Rows are points. Any point is a mix of the corners, with weights that add up to 1. It lies inside the corners' shape when no weight is negative. Is each point inside? If not, which corners have a negative weight?

Corners:
(1): [ 0.16 -0.59 -0.18]
(2): [ 0.28  0.29 -0.04]
(3): [-0.07  0.28 -0.01]
(4): [-0.22 -0.22  0.42]
Points:
[ 0.24 -0.09  0.03] => outside (3)
[ 0.14 -0.51 -0.15] => inside
[-0.13 -0.12  0.28] => inside
[ 0.02 -0.63 -0.10] => outside (2)

Corners:
(1): [ 0.15 -0.40  0.22 -0.12 -0.18 -0.07  0.05  0.23  0.10]
(2): [-0.04  0.22 -0.28 -0.02 -0.12 -0.23 -0.43 -0.28  0.19]
(3): [-0.66 -0.16 -0.03  0.17  0.48  0.00  0.12  0.39 -0.61]
(4): [ 0.25  0.08  0.11  0.48 -0.39 -0.16 -0.17 -0.35 -0.50]
(5): [-0.66  0.46  0.53  0.60  0.11  0.30 -0.41 -0.05 -0.16]
(6): [-0.36  0.22  0.10 -0.23 -0.16 -0.08  0.47 -0.01 -0.04]
(7): [ 0.24  0.06 -0.19  0.21  0.26  0.23 -0.26  0.18 -0.32]
(8): [-0.61 -0.29 -0.33  0.08  0.38  0.48  0.36  0.34  0.25]
(9): [-0.61 -0.29  0.42 -0.29 -0.05  0.59  0.37 -0.01 -0.05]
(10): [-0.37  0.04  0.42 -0.01  0.13  0.23  0.31 -0.32  0.26]
Points:
[-0.12  0.17  0.18  0.24 -0.15  0.14 -0.08 -0.28 -0.11] => outside (1, 3)
[-0.23  0.30  0.23  0.10 -0.20  0.16 -0.19 -0.43  0.04] => outside (1, 3, 8)
[-0.28  0.05  0.21  0.14 -0.01  0.20  0.02 -0.05 -0.16] => inside
[-0.11  0.12 -0.05  0.08 -0.08 -0.05 -0.19 -0.15 -0.01] => inside
[-0.09 -0.05  0.21  0.07  0.00  0.13  0.00  0.17 -0.33] => outside (2, 8, 10)
[ 0.05 -0.33  0.43 -0.37 -0.22  0.10  0.43 -0.12 -0.46] => outside (2, 5, 8)
